Each row of a before or after table is a point. One or more steps were done to the points. Then noise was added and the rows were shuffled. The steps act on columns, c1 being the first. Name the steps. A step turns or swaps two columns, mirrors them in a line or flattens them onto one, adds a multiple of one to another, or multiplies or shifts one. Angles are multiples of 10 degrees, from the lower column toward the higher: turns from -170 to 170, lines from 10 to 170 but not 90. Use the fewest steps. Two steps may share a column if one is a turn and the other turns, adds or multiplies; they go together, in the order done. Otherwise the lowest column goes first.
In the rows, 128 means zero.

Before (9 x 2):
[[113 120]
 [165 118]
 [197 121]
 [111 142]
 [126 217]
 [107 157]
 [108 105]
 [119 104]
 [109 100]]
After:
[[145  38]
 [ 90 130]
 [135 154]
 [144 140]
 [ 60 123]
 [147 114]
 [153 101]
 [141 162]
 [144 151]]
Steps: turn c1 and c2 by -170 degrees

Before (14 x 6):
[[108 150 173 102  87 179]
 [ 94 156 122  96 104 117]
 [146  92 104 151 116  97]
 [134  95 158 172 160 117]
 [ 92 105  65 105  95  57]
 [179  61 176 145 161 114]
 [139 105 192 157 119  82]
 [130  94 123 169 169 105]
 [140 136  82 142 134  92]
 [ 64 142 121 120  82 121]
 [ 89 139 104 111  63 132]
 [106 124 108 129  82 107]
 [ 76 132 124  85 101 139]
 [102 162 124  82  81 115]]
After, 14 rows:
[[163  61 176 167 163 114]
 [132  91 106 158 116  97]
 [110 123 109 117  83 106]
 [123 150 174  96  86 181]
 [132 136  81 145 136  91]
 [123 104 192 157 119  82]
 [101 139 104  94  63 133]
 [109 106  65  90  95  59]
 [111  95 158 167 159 118]
 [104 133 123  65 101 138]
 [110  94 122 163 169 106]
 [114 155 121  84 103 115]
 [128 164 122  74  81 116]
 [ 78 143 121  90  82 122]]
Steps: turn c1 and c4 by 30 degrees

Before, 10 rows:
[[143 164  82 102  99 112 147 160 146 128  74]
 [129 127 114 207 128 131 154  91 116 135 128]
 [114 121 181 128  85 115  95 136 190 114 100]
 [107  71  91 109 146  74 137 163 125 142 123]
 [176  99 181 136 139 114 191 160 177  90 120]
 [142  83 116 134 157  81 181  85 197  65 148]
 [155 121 124 188 162  98 156  88 118 160 103]
 [150  93 118 103 109 138 123 163 192 135 142]
 [132 100 177 148 132 154  79 151 133 105  83]
 [111  67 129 147 101 138 133  84 187  91  89]]
After (10 x 11):
[[162  99 181 116 139 113 192 173 177  92 119]
 [123 101 177 131 131 154  81 152 133  98  85]
 [114 122 179 122  84 116  95 129 190 115 103]
 [136  92 115 109 110 137 125 168 193 148 140]
 [ 95  69  91 120 146  74 136 157 125 151 127]
 [169 121 126 196 161 100 157  99 116 127 101]
 [129  67 129 126 102 136 133  79 187  86  92]
 [154  86 116 103 157  79 178  92 198  69 146]
 [131 166  81 104 101 110 149 165 147 140  72]
 [142 126 114 200 128 131 154  94 114  95 126]]
Steps: turn c1 and c8 by 20 degrees; turn c4 and c10 by -30 degrees

Before (12 x 20):
[[156 106 192 121  56 139 174 138  87 136 176 113 171  93  91 124 167  53
   99  44]
 [187 117 160 132 165 136  98 192 120 120 156 146 132 153 172 206 161 137
  102 172]
 [149 130 154 161 198  98 101 145 152 128 121 155 128 178 158 148 152 132
  140 139]
 [139  94 152 135 150 101 115 197 127 150 144 135 106 124 127 143 119 154
  136 144]
 [146 131 129 164 194 122 132 185 147  88 142  87 141 111 175 147 139 124
  117 185]
 [158 142 145 148 177 136  87 178 152  96 134 156 110 119 154 178  93 127
  115 115]
 [111 117 157  60  85  98 156  99 124  99 130 106 123 166 129 171  89 124
  146 161]
 [128 150 161 100 140 135 161 165 158 127 108  75 159 182  84 161 114 142
  111 153]
 [154  73 175 104  64 179 129 132 150 150 146 150 197 100 107 120 159  93
  129  89]
 [163  46 143 103  66 154 166 117 125 163 135 110 163 128  75 135 135  34
   84  79]
 [191 125 183 161 150  85  81 174 181 119 170 102 110 151 172 147  90 125
  149 139]
 [123 124 143 176 192 140  79 172 149 162 179 113 144 139 167 193 128 129
  136 131]]
After (12 x 20):
[[157 106 192 121  59 139 163 133  89 168 175 113 180  94  91 123 134  54
   99  46]
 [158 141 143 146 176 138 118 147 153  94 135 158  85 121 153 179  96 127
  116 117]
 [165  46 144 101  66 153 159 122 125 137 136 110 171 127  76 136 163  35
   84  78]
 [139  94 150 135 152 102 111 157 128 119 143 133 110 124 124 144 149 156
  136 143]
 [147 131 128 163 191 123 139 149 147 139 143  84 137 111 174 148  89 124
  118 186]
 [155  72 173 103  62 180 197 131 150 158 146 150 139  98 106 121 151  92
  128  89]
 [122 124 142 178 193 141 151 146 147 126 179 111  82 140 166 196 163 130
  135 131]
 [129 149 162 100 141 135 152 145 159 115 106  74 166 182  85 160 129 144
  112 150]
 [190 125 183 161 149  84 114 150 181  90 169 103  79 152 171 149 119 124
  150 137]
 [187 116 158 134 165 138 140 155 121 161 158 147 101 151 171 205 121 138
  104 172]
 [109 117 155  60  82  96 119 116 126  89 129 106 157 167 128 170 100 125
  147 158]
 [150 130 156 159 199 100 133 133 152 152 124 154 101 178 158 150 127 131
  141 137]]
Steps: mirror c7 and c13 in the line at 50 degrees; multiply c8 by 0.4; swap c10 and c17

Before, 9 rows:
[[138 130 140 122 125 161 168 136  97 144 149 106 119 162 160 101 109 141
   92 147 155 118 159  76 112 124 150 134 164 159 118 176 195 112 135 118
  107 150 121 115 177 154 112 153 133 114 164  80]
 [206 166  76  52 119  93 139 207 188 123 114 105 130 174 151 178 154 133
  202 175 116 109 119 106 140 113 114 154 106  99 200 165  72 124  96 122
  103 136  89 182 115  84  94 157  62 101 158 126]
 [165  99 146 123 163 158 161 109 105 167  97 142 132 162 136  75 129 156
   76 142 173 139 144  82 147 148 109 114 157 127 111 145 156  65 126 181
   83 124 144 119 104 137 131 139 131 168 146  78]
 [173  98 130 142 144 129 184 140 133 133 112 131  97 165 117 148  61 122
   69 126 166 128 166 129 151 124 145 152 108 163 153 104 195 106 141 145
   99 133 107 141 155 176 107 172 108 148 130  91]
 [151  87  97 148 173 154 165 112 141 143 121  96 118  97 165 133 104 141
   85 150 130 147 146 173 156 116 135 127 156 167 151  97 177  69 148 117
   83 107 118  97 173 166  86 188 102 123 145  89]
 [121 116 156 121  90 165 107 105  82 104 205 138 133  81 143  89  80 114
  158 139  55 117 102 125 126  71 120 189 110 143 167 142 141  80  67 104
   82 129 171 139 157 155 140  43 141 139 135 181]
 [201 173  90 113 127  95 113 172 205 108 145  47 123 141 111 167 188 108
  226 137  93 106  94  78 121 109 136 132  94 115 185 147  97 121  84 154
  126 129 103 207  63  98 107 138  85 129 106  80]
 [171 104 131  94 155 139 180 111  90 132 152 129 145 165 141 147 128 172
   81 114 155 154 165 109 102 169 119 125 119 169 122 129 111 107 136 128
   68 150 131 134 138 153 110 177 108 141 161  73]
 [119 153 178 108  81 113 117  50  95  86 165 126 167 105 146  99  94 100
  159 157  67 131 104 124 113  96 151 164 108 163 168 115 138  79  30 121
   77 144 172 142 168 143 149  60 121 152 171 159]]
After, 9 rows:
[[139 130 141 124 125 162 169 116  99 144 150 104 120 162 160 102 109 140
   92 148 154 118 161  75 111 127 152 134 167 159 118 175 196 112 134 117
  108 108 124 116 175 154 110 154 135 112 165  80]
 [150  84  95 147 175 155 165 146 139 143 122  96 117  96 164 133 106 142
   86 149 131 147 144 173 155 116 136 126 158 168 150  98 176  69 149 117
   83 145 118  96 172 164  88 190 103 122 145  89]
 [169 104 131  94 155 141 180 141  89 134 151 129 142 166 141 147 129 174
   82 113 153 154 165 108 103 169 118 126 119 169 122 131 109 108 135 127
   68 106 129 132 140 155 110 176 107 142 160  73]
 [201 173  91 116 128  97 114  85 205 106 145  46 120 139 112 165 187 108
  227 137  92 106  94  77 122 107 137 132  95 115 185 147  97 122  84 153
  127 135 102 205  64  98 106 139  85 128 106  81]
 [123 117 156 121  88 166 106 151  83 106 205 138 133  82 143  89  84 114
  158 139  56 118 103 125 123  74 119 189 110 145 168 144 142  82  67 106
   81 124 171 140 157 154 141  44 141 139 137 182]
 [165 100 147 122 163 157 160 147 106 169  94 141 132 161 137  78 129 157
   79 140 174 138 144  84 146 147 111 113 158 126 111 145 156  64 126 182
   84 128 145 117 103 138 131 141 132 167 147  78]
 [175  98 129 140 144 130 185 116 131 132 112 128  96 165 118 148  61 123
   69 126 165 128 167 128 151 124 147 153 107 164 152 102 194 108 141 144
   97 125 107 143 154 176 106 171 108 147 130  90]
 [205 167  77  49 118  93 138  48 188 122 112 108 130 174 150 177 155 134
  202 173 117 107 117 107 141 113 114 154 107 100 200 164  73 124  97 120
  102 134  90 181 115  83  95 156  62 100 157 125]
 [119 153 177 108  80 114 116 202  96  85 162 126 170 105 145  98  93 101
  160 158  68 130 104 125 113  96 148 163 106 164 167 116 138  78  32 120
   76  99 172 143 168 144 149  61 122 152 172 159]]
Steps: turn c8 and c38 by 170 degrees
